Each row of a before or after table is a point. The points were changed in one or more steps. Then noise was added and the rows were shuffled. The steps act on columns, c1 being the first. What was done? A step turns or swaps two columns, mirrors them in a line or flattens them onto one, adds a multiple of one to another, or multiplies or shifts one. Angles are multiples of 10 degrees, from the lower column toward the higher: turns from -170 to 170, lines from 10 to 170 but not 90. Use the fewest steps. Two steps may share a column if one is a turn and the other turns, adds or multiplies; they go together, in the order done. Otherwise the lowest column goes first.

Before:
[[-5.1 -0.7 -1.8]
 [-3.4 -3.5  0.4]
 [-5.6 -0.2  4.6]
 [-3.7 -7.6 -2.6]
 [-0.5  3.1  0.0]
 [ 0.4  1.7 -0.5]
 [-4.1 -3.3  1.0]
 [ 2.8 -1.1 -4.6]
 [ 6.9 -5.6  3.5]
 [ 2.8  2.8 -2.1]
 [ 6.7  4.5  5.4]
 [ 5.7  6.4  7.2]
 [-0.7  0.4  6.5]
 [ 1.4  6.5 -3.3]]
After (14 x 3):
[[ -6.7  -3.7   2.5]
 [  0.9   1.7   1.2]
 [ -1.1   3.1   2.0]
 [ 13.7  -5.5   5.3]
 [ 13.3   4.6   7.4]
 [  5.6  -1.2  -2.7]
 [  5.6   2.7  -0.2]
 [-10.2  -0.4   0.0]
 [  3.0   6.5  -1.5]
 [-11.2  -0.3   6.7]
 [ 11.1   6.3   9.0]
 [ -7.7  -7.8  -0.7]
 [ -8.0  -3.2   3.0]
 [ -1.5   0.0   8.4]]
Steps: multiply c1 by 2; shift c3 by 2.0

Before:
[[ 4.9  5.1 -1.2 -3.0]
 [-0.3  9.8  0.7  4.4]
 [ 3.9 -0.6  0.4 -4.1]
 [-2.9 -2.6  0.3  3.6]
 [ 0.7 -7.9  1.7 -4.7]
 [ 4.3 -4.6 -5.7  5.2]
 [ 9.5  2.3 -2.6 -1.2]
 [-1.5  1.1 -0.7 -5.8]]
After (8 x 4):
[[ 7.5  1.5  1.2  4.5]
 [ 1.3  0.4  1.9  5.7]
 [ 7.8 -4.0  3.7  3.9]
 [12.6 -3.1 -0.4  1.8]
 [ 0.4  1.3 -2.2 -3.5]
 [ 3.8  8.0 -3.1  3.3]
 [ 2.3 -8.3  5.7 -4.0]
 [ 7.2 -1.6 -9.1 -3.1]]
Steps: shift c1 by 3.0; turn c3 and c4 by -160 degrees; turn c2 and c3 by 140 degrees

Before:
[[ -4.4   6.0   5.5  -4.1  -1.0  12.8  -1.5   1.0]
 [ -4.2   5.1  -3.4  -3.1  -0.7  -5.0   2.0  -1.6]
 [ -4.3   6.0   1.2   1.9   1.3   0.7   7.6  -0.4]
 [ -5.4  -0.8   3.9   5.7   3.7  -1.6 -10.0   3.9]
 [ -3.4   5.8  -0.1  -2.4  -5.2   1.9  -3.8   7.3]
 [ -0.7   3.7   3.5  -3.2  -2.9  -3.2   6.7   1.1]
 [  1.0  -6.9   0.5   5.6   0.2  -1.8   5.8   0.3]
 [ -6.1   3.7  -0.4  -4.9   2.3  -0.9   9.1   1.1]]
After, 8 rows:
[[  0.3   3.8  -0.3 -12.2  -6.6  -0.9   8.9   0.6]
 [ -1.8  -6.4   0.6  14.0   1.1  -2.2   6.0   0.1]
 [  0.6   5.7   1.2   4.9  -4.6   1.0   7.9  -0.1]
 [  5.1   4.7  -3.4  -7.7  -3.6  -5.2   2.1  -1.1]
 [  7.6   3.6   3.6  -8.0   0.3  -2.9   6.5   1.4]
 [  5.9   6.0   5.5 -10.0  -3.5  12.6  -1.3   0.9]
 [ 14.6   6.2   0.5  -6.0  -1.4   2.2  -3.6   7.5]
 [ -4.1  -0.7   3.3  14.0  -6.0  -1.9 -10.3   3.6]]
Steps: turn c1 and c5 by 110 degrees; multiply c1 by 2.5; multiply c4 by 2.5

Before:
[[ -3.1 -10.2   5.8  -0.8   2.2  -1.7  -5.8  -6.9  -0.6  -1.0   3.2]
 [ -2.0   6.1   5.4   5.0   1.6   2.4  -5.1  -4.0   0.9  -1.1  -0.4]
 [ -4.4  -4.8   5.0   4.2  -3.1  -2.3  -5.6   2.6  -5.0   2.1   5.5]
 [  1.6   1.5  -1.2   2.2   0.9  -0.9  -8.3   0.8   0.0  -3.3   2.6]
 [  0.2   3.0   4.9   0.1  -1.9  -2.6   7.6   2.4   1.8   2.0   4.4]
 [ -5.4   6.0 -12.8  -1.0   2.7  -2.3  -4.2  -5.9  -7.2   9.8   2.3]
 [ -5.5  -0.8   4.8   4.2   0.2  -1.9  -6.9   1.5   2.8  -4.4  -6.5]
 [ -1.5   5.8   4.7  -2.3   1.4  -2.2  -6.7  -3.4  -3.3  -1.7  -6.6]
 [ -0.8   0.4  -5.3   4.6   3.8  -0.3  -1.6   3.8  -8.8  -3.3  -3.0]
 [ -1.1   2.2  -1.6   2.7  -5.8   1.9   2.0   2.8  -3.8  -4.5  -2.9]
 [ -3.6   3.0   1.1  -0.3   3.2   6.4  -6.0   4.2   1.1  -3.4   5.6]
 [ -0.1 -13.6   4.2   3.1   0.1   4.9  -8.0   4.1   0.6   3.9   4.7]]
After, 12 rows:
[[ -0.6 -13.1   4.2   2.9  -0.4   4.7  -8.3   4.0   0.2   9.0   2.0]
 [ -1.8   5.6   4.9  -2.3  -0.4  -2.0  -6.8  -4.0  -1.6  -8.3  -4.9]
 [  5.3   2.2  -1.4   3.0  -1.4   1.4   2.1   2.6  -0.9  -8.2  -0.4]
 [ -3.8  -0.1  -5.1   5.0   0.4  -0.2  -1.4   4.0  -3.3  -7.4  -0.9]
 [ -4.3   2.9   1.5   0.0  -1.0   6.6  -5.9   4.2   0.6  -0.1   6.6]
 [ -2.2  -0.5   4.6   4.4  -2.1  -2.1  -6.7   1.5   1.0 -11.2  -3.6]
 [  1.8   2.8   4.9  -0.3  -0.2  -2.5   8.1   2.3   0.6   5.8   2.4]
 [ -4.1   5.7 -12.9  -1.0  -1.8  -2.8  -4.2  -6.0  -3.3  15.5  -2.6]
 [ -0.2   1.7  -1.0   2.3   0.9  -0.9  -8.3   0.9   0.0  -2.8   3.9]
 [ -2.7 -10.1   5.3  -1.0  -1.2  -1.9  -5.7  -7.1   0.0   1.5   2.7]
 [  1.4  -4.4   4.8   4.4  -2.3  -2.5  -5.3   2.2  -1.7   7.0   4.0]
 [ -2.5   6.0   4.9   4.7  -0.6   2.6  -5.5  -4.0   0.4  -1.9   0.2]]
Steps: turn c1 and c5 by 70 degrees; multiply c5 by 0.4; multiply c9 by 0.4; turn c10 and c11 by -30 degrees; multiply c10 by 1.6
